Each row of a before or after table is a point. One or more steps were done to the points. Then noise was added and the rows were shuffled. The steps act on how far a point lies along the listed directions, d1 being the first. Name the steps. A step turns or swaps two directions, mirrors them in a line or flattens them onto one, adds a multiple of one to another, or multiplies one. Angles are multiples of 10 degrees, from the lower direction toward the higher: turns from -170 to 170, lines from 10 to 170 but not 90. Use the fewest steps. Two steps may share a direction if one is a turn and the other turns, adds or multiplies; they go together, in the order done. Otherwise the lowest direction goes first.

Directions:
(1): [-0.47 -2.19 +0.33]
(2): [-0.99 +0.51 +1.97]
(3): [-1.98 +0.27 -1.06]
Before (9 x 3):
[+0.31 -0.23 -0.08]
[+0.43 +0.62 +0.42]
[-0.26 +0.03 -0.40]
[+0.04 +0.65 +0.13]
[-0.85 -0.24 +0.50]
[-0.72 -0.13 +0.25]
[-0.05 +0.25 +0.06]
[+0.17 -0.03 +0.99]
[+0.29 +0.60 -0.38]
After (9 x 3):
[-0.14 +0.25 +0.01]
[-0.04 +0.47 -0.52]
[+0.28 +0.49 +0.90]
[-0.54 -0.21 +0.38]
[+0.36 -0.17 -0.07]
[+0.16 +0.91 +0.20]
[-0.29 -0.23 -0.34]
[-0.24 +0.71 -0.01]
[-0.57 -0.20 +0.64]
Steps: turn d1 and d3 by -30 degrees; add -0.3 times d2 to d1

Directions:
(1): [+1.53 -0.23 -0.31 +2.09]
(2): [-1.10 -1.00 +1.92 +0.98]
Before (14 x 4):
[+1.53 +0.12 -0.71 +0.92]
[-0.80 +0.01 +0.67 -0.03]
[+0.37 +0.23 -0.58 -0.60]
[+0.29 -0.12 -0.34 +0.46]
[+0.32 +0.25 -0.66 +0.05]
[-0.30 -0.15 +0.15 -0.09]
[+0.58 +0.09 -0.76 +0.29]
[+0.22 +0.12 -0.10 +0.24]
[+0.16 +0.22 -0.68 -0.58]
[+0.35 +0.18 +0.06 +0.86]
[+0.27 +0.43 -0.67 -0.26]
[-0.34 -0.12 +0.39 +0.38]
[+0.19 -0.02 +0.00 -0.30]
[+0.02 +0.18 +0.20 +0.19]
After (14 x 4):
[-0.54 -0.27 +0.40 +0.21]
[+0.48 +0.57 -0.71 +0.10]
[-0.55 -0.20 +0.07 -0.32]
[-0.05 +0.31 +0.03 -0.13]
[-0.06 -0.52 +0.46 +0.64]
[-1.16 -0.37 +1.16 -0.89]
[-0.02 -0.48 +0.63 +0.49]
[+0.20 -0.17 +0.22 +0.08]
[-0.27 +0.06 +0.24 -0.14]
[-0.74 -0.42 +0.52 -0.11]
[+0.04 +0.40 -0.48 -0.29]
[-0.65 +0.38 +0.15 -0.60]
[+0.18 +0.02 -0.33 +0.07]
[-0.37 -0.28 +0.55 +0.50]
Steps: turn d1 and d2 by 170 degrees

Directions:
(1): [+1.73 +0.92 -1.37 -1.61 -1.33 +0.43]
(2): [-0.57 -1.80 -0.26 -2.23 +1.15 +0.55]
(3): [+0.77 +1.24 +0.79 +0.09 +1.64 +2.19]
(4): [-1.42 -0.44 +0.08 +0.27 -1.87 +2.12]
(5): [+0.62 -1.15 -2.28 +1.56 +0.70 +0.67]
Before (13 x 6):
[+0.61 +0.29 +0.16 +0.44 +0.37 -0.58]
[-0.31 -0.85 -0.09 -0.53 -0.17 +0.32]
[-0.51 -0.21 +0.08 -0.06 +0.07 +1.08]
[+0.18 -0.38 -0.39 +0.54 +0.16 -0.67]
[+0.12 -0.25 +0.34 +0.17 +0.38 +0.03]
[-0.79 +0.03 +0.71 -0.32 -0.31 -0.11]
[+0.25 +0.22 +0.22 -0.43 +0.19 -0.24]
[-0.18 -0.65 +0.08 -1.14 -0.39 +0.04]
[+0.36 -0.13 -0.12 +0.20 +0.69 +0.04]
[-0.28 -0.87 -0.66 -0.04 -0.39 -0.36]
[-0.23 -0.37 +0.40 +0.63 -0.71 -0.32]
[+0.42 -0.18 -0.25 +0.16 +0.49 +0.15]
[-0.66 -0.81 +0.06 -0.11 -0.02 +0.12]
After (13 x 6):
[-0.07 -0.29 -0.25 +0.43 +0.16 +0.77]
[-0.44 +0.37 +1.02 +0.30 -0.47 +0.42]
[+0.77 -0.11 -0.97 -0.29 +0.47 +0.09]
[+0.01 +0.27 +0.09 -0.84 -0.57 -0.46]
[-0.32 -0.09 +0.34 +0.07 +0.26 +0.26]
[+0.29 +0.22 +0.30 -0.36 -1.26 -0.75]
[+0.12 -0.31 -0.24 +0.42 +0.39 +0.63]
[+0.24 -1.24 -0.91 -0.14 +0.69 -0.20]
[+0.05 -1.08 -1.20 +0.18 -0.04 -0.48]
[-0.32 -0.42 -0.18 +0.35 -0.56 +0.01]
[+0.14 -0.22 -0.02 +0.03 -0.20 +0.54]
[+0.46 -1.16 -1.35 -0.03 +0.37 -0.07]
[+0.37 -0.88 -1.27 -0.34 -0.27 -0.09]
Steps: turn d1 and d4 by -140 degrees; add -0.5 times d1 to d3; add 1.5 times d2 to d5

Directions:
(1): [-0.68 +1.62 -1.54 +0.69 -2.38 +1.06 +0.31 -0.93]
(2): [+1.45 +0.17 -2.27 -1.86 -0.18 -0.31 -0.85 +1.44]
(3): [-2.39 -0.68 -0.40 -0.14 +0.39 +1.05 -2.40 +0.54]
Before (13 x 8):
[-0.21 -0.25 -0.08 -0.23 +0.36 -0.20 -0.38 +0.27]
[+0.01 +0.09 +0.03 +0.14 -0.33 +0.07 +0.17 -0.14]
[-0.88 +0.71 +0.12 +0.55 -0.73 +0.46 +0.19 -0.74]
[+0.50 -0.25 +0.42 -0.10 +0.45 -0.23 +0.33 +0.06]
[+0.40 +0.39 -0.69 -0.73 -0.66 +0.15 -0.01 -0.16]
[-0.22 -0.62 -0.12 -0.54 +0.55 +0.23 -0.56 +0.59]
[-0.50 +0.40 +0.19 +0.67 -0.50 +0.08 +0.55 -0.44]
[-0.75 +0.14 +0.10 +0.37 -0.26 +0.79 -0.15 -0.04]
[-0.45 -0.42 +0.20 -0.05 +0.44 -0.09 -0.64 +0.39]
[+0.35 +0.93 -0.73 +0.27 -0.59 -0.12 +0.37 -0.43]
[+0.86 +0.14 +0.50 -0.39 +0.30 -0.50 +0.70 +0.06]
[-0.47 +0.09 -0.64 -0.46 +0.07 +0.19 -0.53 +0.64]
[-0.61 -0.18 -0.18 +0.04 +0.03 +0.35 -0.21 -0.24]
After (13 x 8):
[-0.55 +0.23 -0.19 +0.36 -0.72 +0.66 +0.23 -0.39]
[-0.35 +0.31 -0.17 +0.29 -0.42 +0.02 +0.10 -0.36]
[-1.04 +0.11 +0.23 +0.38 -0.12 +0.43 -0.15 -0.13]
[+0.09 -0.32 -0.33 -0.51 +0.49 -0.44 -0.47 +0.78]
[-0.03 -0.35 +0.56 -0.02 +1.17 -0.53 -0.32 +0.14]
[+0.62 +0.35 +0.48 -0.20 +0.06 -0.43 +0.84 -0.20]
[+0.09 -0.29 +0.01 -0.21 +0.11 -0.07 -0.23 +0.19]
[-0.34 -0.17 -0.43 -0.35 +0.15 +0.54 -0.61 +0.59]
[-0.44 -0.48 +1.01 -0.13 +0.36 +0.02 -0.08 -0.41]
[+0.66 +0.24 -0.11 +0.04 -0.13 -0.07 +0.59 -0.12]
[-0.39 -0.20 -0.50 -0.19 -0.03 +0.37 -0.30 -0.17]
[-0.32 -0.27 -0.22 -0.91 +0.72 -0.07 -0.95 +0.67]
[-0.26 +0.51 -0.47 +0.28 -0.72 +0.24 -0.02 -0.08]
Steps: mirror d1 and d3 in the line at 70 degrees; multiply d2 by -1

Directions:
(1): [+1.20 +0.35 +0.26 -0.75 +1.01 +1.81 +1.50 +2.35 -1.06]
(2): [+1.87 +1.29 +1.40 +1.68 -0.47 +0.91 +0.83 -1.08 +1.60]
(3): [+2.16 +0.58 -1.36 -0.66 +2.31 -1.30 -0.58 -0.86 +0.02]
(4): [+0.05 +0.70 +1.22 -2.15 -0.45 +0.76 +0.27 -2.27 -1.66]
(5): [+0.80 -2.07 +2.28 +1.18 +0.87 -0.76 -0.70 +0.03 -1.43]
(6): [-1.93 +0.61 +1.58 -0.53 +2.38 -0.41 +0.83 -0.04 +1.40]
Before (10 x 9):
[+0.01 -0.59 +0.84 +1.27 -0.73 -0.05 -0.07 +0.91 +0.21]
[+0.29 +0.16 -0.06 +0.10 +0.28 -0.35 +0.11 -0.35 +0.26]
[-0.20 +0.01 -0.13 -0.06 -0.21 -0.07 -0.08 +0.74 +0.25]
[-0.82 -0.06 +0.78 -0.22 -0.02 +0.57 +0.62 +1.10 +0.18]
[-0.31 -0.20 +0.19 -0.10 +0.67 -0.54 -0.76 -0.29 +0.04]
[+0.13 -0.47 +0.58 +0.10 +0.23 -0.13 +0.19 +0.02 -0.04]
[+0.61 +0.25 -0.21 +0.30 +0.44 +0.32 +0.24 +0.23 +0.23]
[-0.14 +0.49 +0.17 -0.03 -0.29 -0.06 -0.22 -0.63 +0.09]
[-0.86 +0.25 +0.15 -0.32 -0.02 +0.73 +0.40 +0.20 -0.22]
[+0.84 +0.50 -0.30 -0.21 -0.52 +0.79 +0.28 +0.16 -0.20]
After (10 x 9):
[+0.39 +0.44 -0.32 -0.48 +0.33 +0.52 +0.34 +0.00 -0.22]
[-0.94 -0.01 +1.32 +0.02 -0.52 +1.12 +0.96 +1.27 +0.21]
[+0.26 +0.33 +0.33 +0.11 -0.34 +0.20 +0.14 +0.28 +0.41]
[-0.02 +0.11 -0.17 -0.29 +0.13 -0.37 +0.06 -0.45 +0.03]
[-0.92 -0.12 +0.27 +0.48 -0.04 +0.68 +0.41 +0.99 +0.06]
[+0.08 +0.40 +1.01 -0.39 -1.01 +0.49 +0.23 -0.66 -0.50]
[-0.14 -0.30 +0.63 -0.32 +0.02 +0.05 +0.28 -0.12 -0.25]
[-0.64 +0.04 -0.31 +0.00 -0.17 -0.45 -0.51 -0.15 +0.03]
[+0.80 +0.20 -1.15 -0.61 +0.18 +0.28 -0.02 +0.76 -0.50]
[-0.34 -0.09 +0.65 +0.38 +0.29 -0.32 -0.64 -0.45 +0.33]
Steps: multiply d1 by 1.3; turn d2 and d4 by 120 degrees; turn d4 and d5 by -40 degrees; add -1 times d6 to d3

Directions:
(1): [+0.25 -0.90 -0.77 -0.89 +0.48 +2.79 -0.29 +2.21 -0.64 +1.54 -0.89]
(2): [+0.84 -0.55 -2.35 -1.49 -0.90 -0.36 +1.04 -2.30 -0.23 +1.21 -1.10]
Before (10 x 11):
[+0.10 +0.36 +0.39 +0.06 +0.21 -0.19 -0.17 -0.22 +0.18 -0.20 +0.30]
[-0.24 +0.80 +0.55 +0.28 +0.00 -0.81 +0.17 -0.50 +0.32 -0.97 +0.23]
[-0.13 +0.22 +0.24 +0.04 +0.03 -0.34 -0.15 -0.01 +0.04 -0.34 -0.04]
[-0.11 +0.52 +0.71 +0.46 -0.20 -1.14 -0.01 -0.69 +0.25 -0.74 +0.54]
[+0.03 +0.42 -0.07 +0.24 -0.29 -0.32 -0.09 -0.23 +0.02 -0.37 -0.01]
[-0.04 +0.19 +0.25 +0.16 -0.03 +0.45 -0.24 +0.28 +0.04 +0.02 -0.03]
[-0.34 +0.16 +0.71 +0.78 +0.23 +0.53 -0.67 +1.12 +0.34 -0.34 +0.21]
[-0.14 +0.20 +1.15 +0.79 +0.31 +0.14 -0.56 +0.74 +0.32 -0.59 +0.42]
[+0.13 -0.46 -0.13 -0.18 -0.17 +0.42 +0.15 +0.00 +0.00 -0.03 +0.15]
[+0.32 -0.38 -1.40 -0.93 -0.53 +0.22 +0.45 -0.71 -0.20 +0.87 -0.65]
After (10 x 11):
[+0.00 +0.17 +0.14 +0.16 +0.01 +0.50 -0.23 +0.38 -0.07 +0.09 -0.08]
[-0.19 +0.22 +0.26 +0.08 -0.04 -0.46 -0.14 -0.17 +0.10 -0.31 -0.04]
[-0.36 +0.15 +0.71 +0.77 +0.15 +0.60 -0.74 +1.26 +0.27 -0.27 +0.25]
[-0.26 +0.49 +0.82 +0.52 -0.17 -1.57 +0.07 -1.03 +0.27 -0.99 +0.76]
[+0.08 -0.49 -0.21 -0.25 -0.16 +0.52 +0.13 +0.07 +0.07 +0.04 +0.06]
[-0.02 +0.38 -0.06 +0.35 -0.37 -0.44 -0.11 -0.26 +0.03 -0.45 -0.02]
[+0.04 +0.34 +0.51 +0.06 +0.15 -0.38 -0.20 -0.31 +0.20 -0.27 +0.32]
[-0.12 +0.20 +1.18 +0.86 +0.28 +0.13 -0.53 +0.70 +0.42 -0.66 +0.35]
[-0.23 +0.87 +0.67 +0.36 -0.09 -1.17 +0.20 -0.79 +0.41 -1.12 +0.26]
[+0.39 -0.37 -1.44 -0.93 -0.41 +0.28 +0.42 -0.61 -0.27 +0.93 -0.65]
Steps: multiply d1 by 1.3

Directions:
(1): [-0.65 +2.79 -0.03 -1.83 -0.12 +0.88 -0.51 -0.57 +1.43 +0.62 +0.27 +2.25]
(2): [-0.57 +0.68 -1.06 -1.71 +1.25 +2.23 +0.08 +1.74 -1.22 +0.31 +0.23 -2.11]
(3): [+1.64 +0.08 +1.29 -0.52 +0.19 -0.31 -1.86 +2.40 +1.73 -1.80 -0.50 -0.26]
Before (13 x 12):
[-0.53 +0.39 -0.30 -0.45 +0.25 +0.60 +0.44 -0.28 -0.28 +0.35 +0.19 +0.02]
[-0.65 -0.49 -0.39 +1.42 -0.46 -0.65 +1.28 -1.76 -0.68 +0.72 +0.26 +0.60]
[-0.35 -0.04 -0.14 +0.01 -0.05 -0.02 -0.05 -0.51 +0.05 -0.19 +0.04 +0.39]
[+0.29 +0.48 -0.05 -0.34 -0.02 +0.17 -0.56 +0.14 +0.55 -0.36 -0.05 +0.02]
[-0.34 -0.09 -0.36 -0.12 +0.26 +0.28 +0.47 +0.00 -0.68 +0.23 +0.31 -0.45]
[+0.16 +0.76 +0.35 -0.88 +0.11 -0.03 -0.45 +0.52 +0.65 -0.11 -0.20 +0.46]
[-0.24 -1.25 -0.24 +1.03 +0.11 -0.57 +0.33 -0.26 -0.90 +0.19 +0.14 -0.76]
[-0.10 +0.20 -0.03 -0.15 -0.01 +0.14 +0.03 -0.16 +0.12 -0.04 -0.02 +0.08]
[+0.02 +0.34 -0.42 -0.36 -0.03 +0.36 +0.13 -0.53 -0.10 +0.06 -0.20 +0.56]
[-0.52 +1.02 -0.29 -0.82 +0.21 +0.74 -0.09 +0.12 +0.13 +0.17 +0.01 +0.37]
[-0.23 +0.59 -0.10 -0.61 +0.48 +0.49 -0.52 +0.46 +0.27 +0.18 -0.11 +0.27]
[-0.28 +0.63 -0.18 -0.87 +0.37 +0.33 +0.66 -0.13 +0.28 +0.04 -0.05 +0.25]
[-0.01 +0.07 +0.08 +0.09 -0.19 -0.28 -0.16 -0.35 +0.28 +0.12 -0.21 +0.68]
After (13 x 12):
[-0.26 -0.29 -0.05 +0.15 -0.10 -0.20 -0.07 -0.50 +0.01 -0.30 +0.02 +0.33]
[-0.58 -0.21 -0.28 +0.42 +0.00 -0.30 +0.25 -0.72 -0.46 +0.55 +0.27 +0.14]
[-0.42 +0.08 -0.48 -0.43 +0.38 +0.57 +0.43 +0.11 -0.79 +0.31 +0.36 -0.62]
[-0.05 +0.09 -0.18 -0.61 +0.48 +0.30 +0.68 +0.27 -0.04 -0.12 -0.12 -0.42]
[-0.10 +0.15 -0.16 -0.47 +0.64 +0.55 -0.51 +0.78 -0.10 +0.01 -0.19 -0.37]
[+0.17 -0.12 -0.42 -0.09 -0.03 +0.16 +0.14 -0.36 -0.32 -0.11 -0.25 +0.14]
[-0.03 +0.00 +0.00 -0.04 +0.03 +0.09 +0.09 -0.15 +0.03 -0.11 -0.01 -0.07]
[-0.56 -0.51 -0.21 +1.75 -0.69 -1.10 +1.26 -2.12 -0.42 +0.67 +0.22 +1.08]
[+0.35 +0.18 -0.03 -0.22 +0.00 +0.09 -0.55 +0.21 +0.46 -0.46 -0.09 -0.20]
[+0.13 -0.26 +0.20 +0.46 -0.27 -0.63 -0.21 -0.42 +0.32 -0.02 -0.26 +0.64]
[+0.33 +0.17 +0.34 -0.50 +0.15 -0.17 -0.40 +0.75 +0.36 -0.28 -0.29 -0.07]
[-0.45 +0.02 -0.33 -0.33 +0.37 +0.68 +0.47 +0.08 -0.55 +0.28 +0.13 -0.54]
[-0.28 +0.23 -0.34 -0.51 +0.39 +0.68 -0.04 +0.64 -0.35 -0.09 -0.11 -0.57]
Steps: flatten d1 and d3 onto the line at 80 degrees; multiply d2 by 1.6

Directions:
(1): [-1.41 +1.36 -1.67 -0.10 +1.31 -1.64 -0.50 +0.85 +0.57 +1.26 -1.56 -1.72 +1.26 -1.74]
(2): [-0.63 +0.49 +1.66 +1.80 +1.86 +0.27 -1.63 +0.72 +1.44 +1.45 -0.60 +2.31 -0.18 +0.80]
(3): [+1.64 -0.50 -1.73 +2.42 +0.32 -0.18 -0.18 -1.59 -0.90 +0.71 -1.87 -0.74 -1.86 +0.76]
(4): [+0.23 -0.47 +0.22 -1.97 +0.39 +1.60 -3.21 -1.78 +0.87 -0.16 -0.62 -1.43 +0.21 +0.50]
Before (14 x 14):
[-0.05 -0.35 +0.39 -1.43 -0.99 +0.54 +0.16 -0.34 +0.05 -0.77 +0.95 -0.33 +0.69 -0.10]
[-1.00 +0.35 +0.17 -0.95 -0.15 -0.46 -0.07 +0.50 +0.45 -0.39 +0.61 -0.34 +1.10 -0.67]
[-0.37 -0.02 -0.44 -1.53 -0.31 +0.05 -0.95 -0.49 +0.24 -0.42 -0.31 -1.24 +0.39 -0.52]
[-0.07 -0.41 +0.10 +0.18 -0.41 -0.05 -0.23 -0.16 -0.44 -0.04 +0.36 +0.11 -0.11 -0.03]
[+0.32 +0.07 +0.23 +0.62 -0.06 +0.29 -0.31 -0.16 -0.08 +0.27 -0.16 +0.48 -0.58 +0.77]
[+0.23 -0.21 -0.52 -0.53 -0.18 +0.18 +0.17 -0.27 -0.45 -0.26 +0.09 -0.14 -0.16 -0.02]
[-0.42 +0.29 +0.47 -0.22 +0.07 +0.07 +0.01 +0.37 +0.21 -0.26 +0.35 +0.23 +0.34 -0.37]
[-0.65 +0.51 +0.28 -0.72 +0.05 -0.34 +0.07 +0.68 +0.20 -0.13 +0.26 -0.18 +0.60 -0.87]
[+0.23 -0.06 +0.69 +0.12 -0.29 +0.55 -0.32 -0.08 +0.00 -0.12 +0.08 +0.67 -0.35 +0.20]
[+0.52 -0.54 -0.08 +0.14 +0.06 +0.27 -0.49 -0.62 +0.17 -0.07 -0.43 -0.42 -0.68 +0.12]
[+0.34 +0.00 +0.64 +0.65 +0.15 +0.50 -0.71 -0.11 +0.06 +0.18 -0.52 +0.51 -0.30 +0.66]
[-0.57 +0.08 +0.57 -0.63 +0.45 -0.05 -0.77 -0.09 +0.38 +0.17 +0.15 +0.23 +0.37 +0.14]
[-0.45 +0.12 +0.19 -0.59 -0.03 -0.24 -0.29 +0.46 +0.46 +0.24 +0.35 -0.10 +0.68 -0.24]
[+0.24 -0.31 +0.76 +0.54 -0.18 +0.31 +0.14 -0.24 +0.02 +0.01 +0.39 +1.19 -0.15 +0.62]
After (14 x 14):
[-0.02 -0.15 -0.46 -0.28 +0.04 -0.40 -0.06 -0.07 +0.13 -0.03 -0.44 -0.99 -0.19 -0.59]
[+0.18 +0.18 -0.10 -0.04 +0.20 +0.23 -1.08 -0.34 +0.10 +0.18 -0.96 -0.72 +0.09 +0.08]
[+0.13 -0.53 +0.83 -0.11 -0.82 +0.28 +0.43 -0.04 -0.07 -0.90 +1.24 +0.69 +0.02 +0.52]
[+0.04 -0.22 -0.18 -1.11 -1.27 -0.11 +0.95 -0.08 -0.48 -1.10 +0.74 -0.49 +0.00 -0.35]
[+0.40 -0.14 -0.28 +0.80 +0.29 -0.02 -0.63 -0.89 +0.02 +0.51 -0.77 +0.12 -0.25 +0.34]
[-0.03 +0.38 -0.48 +0.08 +0.28 +0.03 -0.70 -0.20 +0.19 +0.51 -0.64 -0.44 -0.12 +0.25]
[+0.11 -0.18 +0.96 -0.27 -0.47 +0.36 +0.28 +0.24 -0.18 -0.54 +0.81 +0.68 -0.19 +0.05]
[+0.10 -0.42 +0.32 -0.72 -0.19 +0.30 -0.40 -0.82 -0.16 -0.30 +0.33 -0.06 -0.17 +0.50]
[-0.01 -0.24 -0.17 +0.46 -0.29 -0.34 -0.21 -0.20 -0.48 +0.24 -0.01 -0.07 -0.16 -0.16]
[+0.02 +0.00 -0.63 -0.04 -0.05 -0.24 +0.57 +0.08 -0.46 -0.02 -0.01 +0.08 -0.09 -0.16]
[+0.86 -0.66 -0.35 +0.36 -1.13 +0.19 +1.11 -0.62 -0.74 -0.53 +0.43 +0.04 -0.46 +0.37]
[+0.44 -0.03 -0.09 +0.33 -0.06 +0.26 -0.52 -0.54 -0.15 +0.21 -0.64 -0.12 -0.49 +0.01]
[+0.28 -0.42 +0.50 -0.38 -0.58 +0.35 +0.02 -0.06 +0.09 -0.23 +0.81 +0.36 +0.06 +0.42]
[+0.22 -0.12 +0.57 +0.15 -0.10 +0.50 -0.09 -0.29 -0.05 -0.44 +0.32 +0.44 -0.25 +0.16]
Steps: turn d1 and d3 by -90 degrees; turn d2 and d4 by 60 degrees

Directions:
(1): [-0.45 -1.11 -0.95 +2.13 +2.12 +0.00 +0.26 +0.02 +1.48 -0.03 -0.25 -2.10 -2.05 +1.78 +0.53 -1.51 +1.60 +0.36]
(2): [+0.59 -1.40 +0.69 -0.59 -1.75 -1.01 -2.12 -2.13 +0.98 +1.85 +1.11 -1.42 -0.15 -1.27 +1.35 -0.46 +0.47 +1.72]
(3): [-1.40 +0.51 +1.83 -0.72 +0.90 -1.95 -0.97 +1.85 -1.04 +1.93 -1.21 -1.57 +1.72 +0.24 -0.43 -1.37 +0.74 -1.13]
Before (14 x 18):
[-0.11 +0.09 +0.05 -0.32 +0.29 +0.16 +0.03 +0.26 -0.38 -0.28 -0.34 +0.38 +0.41 -0.14 -0.42 +0.13 -0.33 -0.27]
[-0.02 +0.41 +0.49 -0.06 -0.02 +0.06 +0.17 +0.63 -0.33 +0.03 -0.16 +0.09 +0.41 -0.26 -0.18 -0.01 -0.17 -0.40]
[-0.26 +0.11 -0.04 -0.61 -0.16 +0.06 +0.06 +0.55 -0.23 -0.05 -0.61 +0.38 +0.24 -0.02 -0.43 +0.15 -0.18 -0.51]
[-0.08 -0.52 -0.19 +0.02 +0.11 -0.24 +0.03 -0.18 +0.40 +0.18 +0.19 -0.32 -0.29 +0.02 +0.24 -0.23 +0.17 +0.44]
[-0.23 -0.86 -0.35 +1.74 +2.18 -0.34 +0.12 +0.16 +1.53 +0.29 -0.27 -1.83 -1.46 +1.54 +0.53 -1.41 +1.64 +0.41]
[-0.38 +0.16 +0.20 +0.08 +0.06 -0.02 +0.27 +0.26 -0.28 -0.22 -0.36 +0.23 +0.14 +0.24 -0.30 +0.01 +0.07 -0.24]
[+0.24 +0.20 -0.13 -0.20 -0.15 +0.62 +0.39 +0.17 -0.33 -0.63 +0.29 +0.45 +0.01 -0.28 -0.14 +0.28 -0.02 +0.12]
[+0.07 -0.13 +0.39 -0.47 -0.88 -0.17 -0.82 -0.42 -0.07 +0.93 +0.23 -0.44 +0.29 -0.84 +0.61 -0.11 +0.03 +0.53]
[-0.13 +0.34 +0.45 +0.07 +0.45 -0.18 +0.10 +0.11 +0.13 -0.09 -0.17 +0.13 +0.35 +0.25 -0.25 -0.05 +0.04 -0.52]
[+0.01 -0.01 -0.04 -0.08 +0.25 -0.09 +0.14 +0.34 -0.30 -0.04 -0.44 +0.35 +0.33 -0.21 -0.23 +0.00 -0.04 -0.34]
[+0.17 -0.25 +0.25 +0.02 -0.51 -0.20 -0.17 +0.03 +0.07 -0.11 +0.08 +0.18 -0.03 -0.31 -0.01 -0.08 +0.16 -0.05]
[+0.16 -0.83 -0.29 +0.48 +0.25 -0.37 -0.20 -0.35 +0.67 +0.26 +0.12 -0.94 -0.83 +0.47 +0.28 -0.56 +0.43 +0.65]
[-0.09 +0.42 +0.25 +0.01 -0.44 +0.08 +0.25 +0.32 -0.33 -0.29 +0.04 +0.45 +0.27 -0.06 -0.22 -0.02 -0.19 -0.04]
[-0.11 +0.34 -0.21 +0.42 -0.05 -0.11 +0.13 -0.15 -0.15 +0.13 -0.07 +0.08 -0.18 +0.09 -0.09 -0.05 -0.36 -0.02]
After (14 x 18):
[-0.54 +0.58 -0.04 +0.11 +0.30 +0.32 +0.86 +0.76 -0.56 -0.74 -0.60 +0.78 +0.22 +0.41 -0.54 +0.29 -0.09 -0.71]
[+0.15 -0.53 +0.50 +0.03 -0.59 -0.48 -0.41 -0.15 +0.23 +0.26 +0.15 -0.15 -0.03 -0.39 +0.17 -0.29 +0.37 +0.16]
[+1.58 -0.64 -1.34 +0.66 -0.63 +1.45 +0.69 -1.85 +1.33 -1.45 +1.15 +1.39 -1.47 -0.28 +0.66 +1.08 -0.40 +1.44]
[-0.35 +0.58 +0.18 +0.36 +0.19 +0.01 +0.50 +0.90 -0.52 -0.44 -0.36 +0.34 +0.28 +0.33 -0.41 -0.32 +0.00 -0.45]
[-0.18 +0.34 -0.11 -0.01 +0.58 +0.20 +0.72 +0.80 -0.48 -0.55 -0.64 +0.66 +0.35 +0.05 -0.57 +0.13 -0.17 -0.69]
[-0.30 +0.31 -0.01 +0.17 +0.93 +0.34 +0.67 +1.18 -0.52 -0.63 -0.41 -0.16 +0.08 +0.48 -0.40 -0.36 +0.40 -0.44]
[-0.32 +0.37 -0.07 -0.11 +0.86 +0.30 +0.54 +0.94 -0.58 -0.68 -0.76 +0.54 +0.39 +0.25 -0.76 +0.05 -0.34 -0.76]
[-0.06 +0.68 +0.10 +0.09 +0.51 +0.32 +0.55 +0.38 -0.06 -0.69 -0.22 +0.72 +0.38 +0.31 -0.56 +0.33 -0.33 -0.84]
[+0.96 -1.31 -0.35 +0.01 -1.16 -0.25 -0.82 -1.74 +1.02 +0.42 +0.90 -0.58 -0.82 -0.45 +0.86 -0.07 +0.06 +1.47]
[-0.09 +0.77 +0.27 +0.04 +0.29 +0.25 +0.65 +1.04 -0.55 -0.36 -0.41 +0.45 +0.48 +0.00 -0.46 +0.16 -0.34 -0.74]
[+0.43 -1.11 +0.91 -0.95 -2.08 -0.91 -2.24 -1.77 +0.57 +2.20 +0.92 -1.44 +0.22 -1.68 +1.41 -0.59 +0.48 +1.66]
[+0.26 -0.81 -0.06 -0.30 -0.51 -0.27 -0.33 -0.86 +0.66 +0.40 +0.57 -0.29 -0.37 -0.48 +0.58 -0.09 +0.04 +0.83]
[-0.49 +0.42 -0.18 -0.40 +0.46 +0.30 +0.60 +1.17 -0.51 -0.51 -0.97 +0.59 +0.31 +0.40 -0.82 +0.28 -0.20 -1.01]
[-0.18 +0.35 -0.20 +0.48 +0.11 -0.04 +0.29 -0.02 -0.25 -0.04 -0.13 +0.19 -0.18 +0.27 -0.10 -0.06 -0.31 -0.15]
Steps: mirror d1 and d3 in the line at 140 degrees; multiply d2 by 3
